Each row of a before or after table is a point. One or more steps were done to the points. Then noise was added and the rows were shuffled. The steps act on columns, c1 being the first. What was done? A step turns or swaps two columns, mirrors them in a line or flattens them onto one, adds a multiple of one to another, or multiplies or shifts one. Angles are multiples of 10 degrees, from the lower column toward the higher: turns from -170 to 170, lines from 10 to 170 but not 90. Use the fewest steps. Two steps may share a column if one is a turn and the other turns, adds or multiplies; they go together, in the order done. Otherwise the lowest column goes first.

Before (11 x 2):
[[ 0.43  0.25]
 [-0.35 -0.11]
 [ 0.22  0.40]
 [ 0.03 -0.52]
 [-0.49 -0.10]
 [ 0.40  0.10]
 [ 0.32 -0.31]
 [-0.07 -0.48]
 [-0.30  0.37]
 [-0.60 -0.22]
 [-0.59  0.06]]
After (11 x 2):
[[ 0.01  0.39]
 [ 0.06 -0.53]
 [-0.52  0.17]
 [ 0.07  0.47]
 [-0.07 -0.39]
 [-0.39 -0.19]
 [ 0.32 -0.34]
 [-0.43  0.24]
 [ 0.46  0.15]
 [-0.03  0.64]
 [ 0.25  0.54]]
Steps: turn c1 and c2 by -110 degrees

Before (13 x 3):
[[ 0.00  0.18 -0.52]
 [ 0.57 -0.76  0.00]
 [-0.14 -0.02 -0.08]
 [ 0.61 -0.50  0.05]
 [-0.50 -0.24  0.11]
 [-0.05  0.08 -0.02]
 [-0.18 -0.28  0.31]
 [ 0.39 -0.04 -0.40]
 [-0.29 -0.33  0.16]
 [ 0.78 -0.62  0.28]
 [ 0.23 -0.43 -0.18]
 [ 0.14 -0.39  0.34]
 [-0.03 -0.03 -0.51]]
After (13 x 3):
[[-0.03 -0.10 -0.55]
 [ 0.20 -0.44  0.04]
 [ 0.17 -0.17  0.48]
 [-0.28 -0.23  0.34]
 [-0.01 -0.30 -0.42]
 [ 0.39 -0.21 -0.30]
 [-0.05  0.04 -0.04]
 [ 0.62 -0.39  0.29]
 [-0.49 -0.17  0.21]
 [-0.20 -0.09  0.41]
 [-0.13 -0.04 -0.02]
 [ 0.77 -0.40  0.60]
 [ 0.57 -0.62  0.35]]
Steps: turn c2 and c3 by -30 degrees

Before (12 x 6):
[[ 0.08  0.75  0.24 -0.36 -0.12  0.40]
 [-0.32  0.28 -0.05  0.19 -0.08  0.33]
 [-0.44 -0.19  0.16 -0.24 -0.47 -0.15]
 [ 0.49 -0.24 -0.69  0.13  0.21  0.42]
 [-0.30  0.80  0.09 -0.38 -0.19  0.11]
 [ 0.48 -0.09  0.02 -0.85 -0.67  0.11]
 [-0.06  0.24 -0.19  0.32 -0.25  0.21]
 [-0.47 -0.26  0.30  0.33  0.30  0.38]
 [-0.43  0.14  0.22 -0.36 -0.56 -0.35]
 [ 0.42  0.05 -0.62 -0.35  0.32  0.08]
 [ 0.35  0.17 -0.40  0.20  0.39  0.04]
 [ 0.30  0.57  0.30 -0.26  0.06  0.11]]
After (12 x 6):
[[-0.01 -0.42 -0.04 -0.07  0.19  0.33]
 [-0.32  0.28 -0.62  0.31 -0.36  0.07]
 [ 0.43 -0.22  0.17 -0.46 -0.24 -0.14]
 [-0.24  0.43  0.02 -0.67 -0.85  0.10]
 [-0.43 -0.75  0.10 -0.19 -0.38  0.12]
 [-0.62 -0.14  0.30  0.05 -0.27  0.11]
 [-0.14 -0.20 -0.18 -0.25  0.32  0.21]
 [ 0.16 -0.41  0.22 -0.55 -0.37 -0.34]
 [ 0.51 -0.20  0.29  0.31  0.33  0.38]
 [-0.63 -0.42  0.24 -0.12 -0.37  0.40]
 [-0.34  0.16 -0.40  0.38  0.19  0.05]
 [-0.15  0.52 -0.67  0.21  0.14  0.42]]
Steps: turn c1 and c2 by 130 degrees; swap c4 and c5

Before (10 x 8):
[[-0.11  0.05 -0.21 -0.15  0.63  0.33  0.11 -0.36]
 [-0.39 -0.09  0.27  0.28  0.33 -0.41  0.55 -0.38]
 [ 0.13  0.23 -0.20  0.03  0.12  0.40 -0.29 -0.60]
 [-0.09  0.38  0.04 -0.21  0.17  0.17 -0.07 -0.72]
 [-0.28 -0.13 -0.11  0.04 -0.03  0.54 -0.57 -0.42]
 [ 0.10 -0.07  0.34 -0.24  0.20 -0.10  0.21 -0.17]
 [-0.26  0.25 -0.47  0.16 -0.39 -0.18 -0.62  0.29]
 [ 0.36 -0.08 -0.55 -0.04 -0.81  0.05  1.03  0.30]
 [ 0.48  0.06 -0.34  0.49 -0.44  0.25  0.41  0.37]
 [-0.30  0.49  0.02 -0.12  0.04  0.69 -0.30 -0.26]]
After (10 x 8):
[[ 0.09 -0.07  0.35 -0.24 -0.10  0.19  0.22 -0.17]
 [-0.38 -0.08  0.27  0.29 -0.41  0.33  0.56 -0.39]
 [ 0.13  0.23 -0.20  0.03  0.41  0.12 -0.30 -0.61]
 [ 0.49  0.06 -0.34  0.49  0.24 -0.43  0.41  0.37]
 [-0.29  0.48  0.03 -0.11  0.69  0.05 -0.30 -0.27]
 [ 0.36 -0.09 -0.55 -0.04  0.05 -0.82  1.04  0.29]
 [-0.09  0.39  0.04 -0.23  0.18  0.16 -0.08 -0.71]
 [-0.10  0.05 -0.20 -0.14  0.33  0.63  0.11 -0.36]
 [-0.29 -0.13 -0.11  0.02  0.54 -0.04 -0.56 -0.42]
 [-0.25  0.24 -0.47  0.17 -0.18 -0.39 -0.62  0.30]]
Steps: swap c5 and c6

Before (8 x 11):
[[ 0.28  0.40 -0.26  0.36  0.05 -0.10  0.07  0.64  0.08  0.21  0.30]
 [-0.09 -0.02  0.64  0.26  0.65  0.52 -0.04 -0.05 -0.07  0.42 -0.64]
 [ 0.15  0.01  0.37 -0.23  0.02 -0.10 -0.25  0.16 -0.16  0.19 -0.20]
 [-0.76 -0.06 -0.11  0.02  0.22  0.41 -0.26 -0.23  0.44 -0.69  0.12]
 [ 0.01  0.40 -0.31  0.55 -0.55 -0.33 -0.06  0.32 -0.17  0.38  0.57]
 [-0.11  0.09  0.24  0.24  0.16 -0.17 -0.14 -0.27  0.28  0.17  0.61]
 [-0.23 -0.27  0.11  0.38  0.04  0.00 -0.01  0.52  0.08 -0.26 -0.39]
 [-0.35  0.37  0.25 -0.28  0.35 -0.49 -0.53  0.11  0.27  0.14 -0.08]]
After (8 x 11):
[[ 0.00  0.39 -0.30 -0.07 -0.55 -0.31 -0.09  0.32  0.59  0.38  0.59]
 [-0.07 -0.04  0.65 -0.09  0.65  0.52 -0.05 -0.07  0.25  0.41 -0.65]
 [ 0.29  0.41 -0.27 -0.63  0.07 -0.09  0.09  0.63  0.32  0.22  0.30]
 [-0.13  0.11  0.24 -1.06  0.16 -0.18 -0.11 -0.29  0.12  0.17  0.59]
 [-0.35  0.39  0.25 -0.50  0.35 -0.49 -0.54  0.12 -0.36  0.15 -0.07]
 [-0.76 -0.02 -0.12 -1.27  0.22  0.40 -0.27 -0.23 -0.12 -0.70  0.13]
 [-0.22 -0.29  0.10 -0.61  0.02  0.01 -0.02  0.52  0.35 -0.27 -0.39]
 [ 0.12  0.04  0.34  0.68  0.01 -0.12 -0.26  0.17 -0.18  0.17 -0.20]]
Steps: turn c4 and c9 by 110 degrees; multiply c4 by 3

Before (11 x 12):
[[-0.35  0.10  0.37 -0.11 -0.47  0.32  0.40 -0.29  0.31  0.14 -0.08  0.01]
 [ 0.46  0.24 -0.32  0.77 -0.14  0.20  0.44  0.70 -0.09  0.49  0.63 -0.38]
 [ 0.32  0.72 -0.28  0.35 -0.28  0.01  0.40  0.14 -0.45  0.55 -0.02 -0.46]
 [-0.21  0.67 -0.58  0.43 -0.46 -0.48  0.44  0.04 -0.31 -0.17  0.43 -0.80]
 [-0.01 -0.52  0.11  0.24 -0.01  0.40  0.25  0.65 -0.34  0.05 -0.54 -0.07]
 [ 0.26  0.36  0.62  0.03 -0.20 -0.12  0.08 -0.19 -0.06 -0.60  0.25 -0.25]
 [ 0.24  0.23 -0.13  0.68  0.21 -0.36 -0.26  0.31  0.12 -0.13 -0.16 -0.01]
 [-0.33  0.38  0.04 -0.04  0.29  0.08  0.16 -0.01 -0.76 -0.30  0.17 -0.34]
 [ 0.47 -0.07  0.24  0.06 -0.03 -0.38  0.27  0.48 -0.37  0.17  0.40  0.21]
 [ 0.34 -0.06  0.15 -0.55  0.24  0.10  0.42 -0.16 -0.43 -0.50  0.12  0.08]
 [ 0.00  0.19 -0.07  0.14  0.02  0.14 -0.56  0.23 -0.54 -0.83 -0.15  0.21]]
After (11 x 12):
[[-0.17  0.70  0.72  0.40 -0.52 -0.32  0.32  0.06 -0.31 -0.19  0.41 -0.79]
 [-0.34  0.05 -0.48 -0.05 -0.45 -0.25  0.32 -0.26  0.28  0.13 -0.05 -0.05]
 [ 0.23  0.31 -0.39 -0.04 -0.19  0.35  0.39 -0.19 -0.04 -0.61  0.26 -0.28]
 [ 0.02  0.18 -0.02  0.14 -0.01  0.21 -0.50  0.22 -0.53 -0.82 -0.20  0.27]
 [ 0.00 -0.50 -0.34  0.22 -0.01 -0.35  0.06  0.65 -0.34  0.09 -0.56 -0.07]
 [ 0.35 -0.08 -0.22 -0.51  0.25 -0.27  0.34 -0.18 -0.41 -0.48  0.11  0.04]
 [ 0.43  0.24  0.13  0.82 -0.15 -0.56  0.12  0.66 -0.08  0.54  0.67 -0.38]
 [ 0.24  0.18  0.34  0.73  0.23  0.34 -0.13  0.28  0.10 -0.18 -0.13  0.01]
 [ 0.48 -0.03  0.07  0.10  0.01  0.16  0.45  0.48 -0.41  0.20  0.44  0.21]
 [ 0.33  0.75  0.22  0.36 -0.29 -0.42  0.20  0.15 -0.44  0.53  0.00 -0.43]
 [-0.31  0.40 -0.11 -0.06  0.25 -0.11  0.11  0.00 -0.77 -0.30  0.19 -0.33]]
Steps: turn c3 and c6 by 140 degrees; turn c6 and c7 by 40 degrees

Before (8 x 18):
[[ 0.05 -0.12  0.38  0.49 -0.18 -0.10 -0.12  0.48  0.00 -0.32  0.04 -0.68
  -0.07  0.00  0.48  0.06  0.32 -0.25]
 [ 0.59  0.27 -0.31 -0.44  0.40  0.18  0.47 -0.40  0.21 -0.70  0.16  0.39
   0.45 -0.09 -0.51  0.21 -0.57  0.07]
 [ 0.75  0.53 -0.09 -0.07  0.00  0.33  0.09 -0.23  0.32 -0.08 -0.58  0.17
   0.10 -0.38  0.26  0.19 -0.74 -0.16]
 [ 0.56  0.01  0.29 -0.06  0.07 -0.16  0.42  0.16 -0.26 -0.50 -0.58  0.37
  -0.18  0.29 -0.39 -0.76 -0.22  0.46]
 [ 0.21  0.03  0.03  0.20  0.02  0.12 -0.18 -0.17  0.46 -0.31 -0.59  0.23
  -0.40 -0.38  0.59 -0.20 -0.23 -0.39]
 [ 0.28  0.01  0.51 -0.65  0.19 -0.14  0.64  0.27 -0.43 -0.61  0.44 -0.11
   0.44  0.09 -0.36 -0.66  0.03 -0.01]
 [ 0.19 -0.37  0.43 -0.11 -0.11 -0.11  0.15  0.61 -0.56 -0.24  0.21 -0.20
   0.19  0.78 -0.04 -0.50  0.40 -0.37]
 [-0.32 -0.12  0.22  0.43 -0.48 -0.16  0.09  0.48 -0.23  0.01  0.24 -0.19
  -0.01 -0.10  0.37 -0.07  0.23 -0.39]]
After (8 x 18):
[[ 0.52  0.00  0.23  0.15  0.09 -0.19  0.24  0.06 -0.29 -0.47 -0.55  0.28
  -0.21  0.39  0.03 -0.79 -0.24  0.49]
 [ 0.76  0.52 -0.11 -0.21 -0.05  0.38  0.00  0.14  0.34 -0.07 -0.57 -0.32
   0.10  0.16 -0.20  0.15 -0.75 -0.14]
 [ 0.58  0.29 -0.34 -0.19  0.38  0.20  0.24  0.55  0.21 -0.70  0.17 -0.04
   0.45  0.39 -0.83  0.20 -0.59  0.07]
 [ 0.03 -0.13  0.31  0.27 -0.20 -0.14  0.00 -0.56  0.00 -0.27  0.06 -0.05
  -0.09 -0.70  0.44  0.07  0.31 -0.26]
 [ 0.15 -0.41  0.46  0.60 -0.12 -0.08  0.06 -0.07 -0.57 -0.22  0.21  0.81
   0.18 -0.19  0.78 -0.52  0.46 -0.42]
 [-0.28 -0.08  0.21  0.28 -0.48 -0.13  0.03 -0.56 -0.25  0.03  0.21 -0.08
   0.00 -0.16  0.67 -0.05  0.26 -0.39]
 [ 0.22  0.03  0.08 -0.23  0.06  0.15 -0.06 -0.13  0.51 -0.31 -0.55 -0.35
  -0.41  0.26 -0.08 -0.24 -0.23 -0.37]
 [ 0.23  0.05  0.47  0.48  0.22 -0.13  0.29  0.55 -0.43 -0.60  0.45  0.09
   0.45 -0.12  0.31 -0.60  0.05  0.02]]
Steps: turn c4 and c8 by -110 degrees; multiply c7 by 0.4; add -1.5 times c9 to c15; swap c12 and c14

Before (14 x 20):
[[ 0.22 -0.21  0.57 -0.21  0.12 -0.54 -0.49 -0.17 -0.39  0.01  0.13  0.19
  -0.29  0.50  0.03 -0.34 -0.17 -0.39 -0.08 -0.16]
 [-0.22 -0.09  0.35  0.08 -0.07  0.11 -0.56 -0.17  0.06  0.33 -0.07 -0.11
  -0.68  0.45 -0.40 -0.39 -0.02 -0.22 -0.01  0.03]
 [ 0.16  0.25  0.12 -0.05 -0.21 -0.52  0.26 -0.77  0.34 -0.07 -0.16 -0.10
  -0.28  0.23 -0.15 -0.51  0.37 -0.34 -0.06  0.05]
 [-0.14 -0.46 -0.04 -0.08 -0.36 -0.31 -0.54  0.27  0.43  0.20  0.06 -0.23
  -0.05  0.31  0.61  0.01 -0.28 -0.24  0.77  0.17]
 [ 0.01  0.48  0.08 -0.02  0.26 -0.05 -0.15 -0.41  0.06  0.35  0.31  0.10
  -0.20  0.26  0.05 -0.52 -0.26 -0.70 -0.13  0.22]
 [ 0.38 -0.61 -0.23  0.20 -0.80 -0.06 -0.69  0.00  0.28  0.03  0.39 -0.53
   0.34  0.09  0.15  0.31 -0.75  0.07  0.43 -0.25]
 [ 0.23  0.15  0.24  0.08  0.01 -0.39  0.32 -0.37  0.18  0.37 -0.42  0.48
  -0.60  0.11 -0.12 -0.10 -0.11 -0.41 -0.53  0.57]
 [ 0.09  0.56  0.16  0.16 -0.38 -0.43 -0.12 -0.39  0.03 -0.02 -0.37  0.31
  -0.39 -0.60 -0.06 -0.45 -0.09 -0.33  0.26  0.31]
 [ 0.48 -0.82 -0.46 -0.26 -0.22  0.43 -0.28 -0.65 -0.12 -0.29 -0.10 -0.20
   0.15 -0.06  0.39 -0.11 -0.37  0.37  0.59  0.00]
 [-0.26 -0.34 -0.62 -0.26 -1.05 -0.27 -0.46 -0.23 -0.12  0.58 -0.03 -0.29
   0.54  0.06  0.46  0.16 -0.61  0.45  0.86 -0.38]
 [ 0.55 -0.59 -0.11  0.08 -0.29  0.21 -0.19 -0.60  0.41  0.35 -0.39 -0.10
   0.44 -0.45  0.66 -0.14 -0.36  0.49  0.64 -0.71]
 [-0.34  0.48  0.37 -0.52  0.04 -0.38 -0.65 -0.21  0.25 -0.06  0.08 -0.17
  -0.59  0.37  0.13  0.03 -0.31 -0.23 -0.36  0.05]
 [ 0.29 -0.25 -0.42 -0.46 -0.36  0.06 -0.49  0.45  0.19  0.08 -0.07 -0.26
   0.37  0.30 -0.05  0.23 -0.46  0.10  0.76 -0.46]
 [ 0.24  0.21 -0.08 -0.02 -0.26 -0.16 -0.47  0.29 -0.15  0.17  0.27 -0.23
  -0.53  0.43  0.43 -0.24  0.06  0.02 -0.14 -0.07]]
After (14 x 20):
[[-0.15 -0.46 -0.06 -0.12 -0.40  0.15 -0.56  0.29  0.42  0.24  0.07 -0.24
  -0.07  0.29  0.65  0.04 -0.29 -0.72 -0.77  0.21]
 [ 0.60 -0.59 -0.14  0.07 -0.31 -0.31 -0.19 -0.56  0.41  0.39 -0.42 -0.10
   0.45 -0.46  0.68 -0.13 -0.35  0.02 -0.61 -0.70]
 [ 0.01  0.46  0.03 -0.03  0.24  0.11 -0.16 -0.43  0.01  0.34  0.34  0.13
  -0.17  0.27  0.11 -0.52 -0.23 -1.21  0.14  0.23]
 [ 0.04  0.58  0.17  0.14 -0.31  0.40 -0.14 -0.36  0.03 -0.01 -0.38  0.33
  -0.38 -0.64 -0.03 -0.45 -0.02 -0.81 -0.28  0.29]
 [ 0.22  0.19 -0.06  0.00 -0.22  0.19 -0.49  0.30 -0.14  0.18  0.25 -0.23
  -0.49  0.45  0.45 -0.26 -0.01 -0.44  0.11 -0.10]
 [-0.37  0.50  0.37 -0.54  0.00  0.47 -0.66 -0.19  0.25 -0.11  0.07 -0.20
  -0.57  0.39  0.12  0.05 -0.36 -0.75  0.26  0.06]
 [-0.24 -0.34 -0.63 -0.27 -1.09  0.13 -0.46 -0.28 -0.09  0.59 -0.01 -0.32
   0.57 -0.01  0.45  0.16 -0.61 -0.03 -0.86 -0.38]
 [ 0.34 -0.58 -0.20  0.21 -0.77  0.01 -0.68 -0.06  0.20  0.04  0.37 -0.55
   0.31  0.09  0.16  0.32 -0.69 -0.43 -0.44 -0.24]
 [-0.21 -0.12  0.37  0.06 -0.13 -0.15 -0.54 -0.16  0.05  0.26 -0.07 -0.08
  -0.64  0.41 -0.45 -0.36  0.01 -0.77  0.08  0.04]
 [ 0.30 -0.22 -0.43 -0.46 -0.39 -0.17 -0.54  0.46  0.16  0.06 -0.09 -0.30
   0.40  0.32 -0.08  0.26 -0.47 -0.37 -0.76 -0.41]
 [ 0.23 -0.16  0.53 -0.21  0.16  0.58 -0.48 -0.17 -0.38  0.04  0.17  0.13
  -0.29  0.52  0.06 -0.34 -0.19 -0.98  0.00 -0.16]
 [ 0.18  0.26  0.10 -0.02 -0.21  0.48  0.30 -0.79  0.37 -0.05 -0.13 -0.12
  -0.31  0.24 -0.15 -0.55  0.33 -0.82  0.02  0.10]
 [ 0.48 -0.79 -0.47 -0.25 -0.22 -0.55 -0.29 -0.66 -0.07 -0.34 -0.09 -0.21
   0.16 -0.03  0.35 -0.12 -0.36 -0.12 -0.51  0.01]
 [ 0.24  0.17  0.22  0.09  0.00  0.51  0.31 -0.35  0.18  0.40 -0.41  0.46
  -0.62  0.15 -0.07 -0.11 -0.04 -0.89  0.43  0.52]]
Steps: turn c6 and c19 by 170 degrees; shift c18 by -0.50
